Each row is a point. To make a cloud, some directions were put in groups of two or more. Within a group, all points are equally far from the middle, so they leave a hole (a ring in 2 directions, a hollow ball in 3). The other directions are filled evenly. Then the cloud was stretched, turned, moved and blurred a little. How many holes are there, and how many directions does each take, smallest first?
In the rows, zero is written as 128.

Cloud:
[[ 83 126 182]
 [118 193 118]
 [ 62 140 170]
 [ 96 133  88]
 [195 115 133]
 [105 106 107]
 [110 123 199]
 [ 87 169 181]
 [154 135 101]
 [126 148  87]
 [120 150 190]
 [124  71 148]
 [164  88 110]
 [178 111 113]
 [118 117 202]
 [170 109 106]
 [ 63 148 175]
 [149 144 100]
 [126 139  88]
 [146  87 110]
 [118 126 200]
 [198 115 142]]
Holes: 1 (2)

Cloud:
[[161 125  85 139  62 165]
 [163 123 160 168 121  94]
 [112 195 102 140  59  93]
 [119 105  88  92  67 159]
 [173 122 123 123 127 219]
 [173 163 139 176 117 174]
 [ 59 118 117 133  95  83]
 [112 174  68 119  60 189]
 [158 157 117  93  88 205]
 [151 126 137 107  55 183]
 [ 86 122 114 125 143 112]
 [175 156 135 130  71 172]
 [ 55 113 104 149  94 180]
 [171 108 108 113  93 145]
 [124 153 122 179 117 184]
 [139 101 114 140 116  67]
 [162 189 129 116  66  91]
 [169 160 121 155 170 112]
 [175 196 127 128  90 164]
 [139 115 114 107  57 154]
 [156 179 117 178 127 173]
 [160 126 100 167 116  66]
 [117 105 120 198 128 162]
 [172  83 140 115 114 167]
 [104  94  63 161 124 151]
 [190 119 154 104 130 138]
 [160 149 106 146 163 136]
 [ 92 160 127 135 122 123]
 [129 188 107 119  62 175]
 [128  98 115 177  84 138]
 [206 161 130 125 104 143]
 [144  92 121 113 162  87]
 [ 96 160 135  61  94  95]
 [ 84 145  91 115  74  94]
 [ 76 123 110 104 123 133]
 [ 61 121  95 120 101 150]
 [105 127 114 205 106 157]
 [171 167 114 171  58 209]
 [152  98 135  66 140 122]
 [138 124  71 140  61 151]
 [ 83 137 114 142  73  76]
 [175 144 125 121 162 130]
 [ 87 105 108 171 127 180]
 [156 129 143 124  86  80]
 [124 130  70 125  56 150]
 [163 189 106 129  65  77]
 [ 81 160  96 164 100 100]
 [192 170 162 111 102 113]
 [ 74 149 111 149 115  85]
 [124 123  98 196 135  89]
 [104 155 110 172  95 207]
 [138 146  64 130  47 172]
 [ 96 177 130 124  70 146]]
Holes: 1 (4)
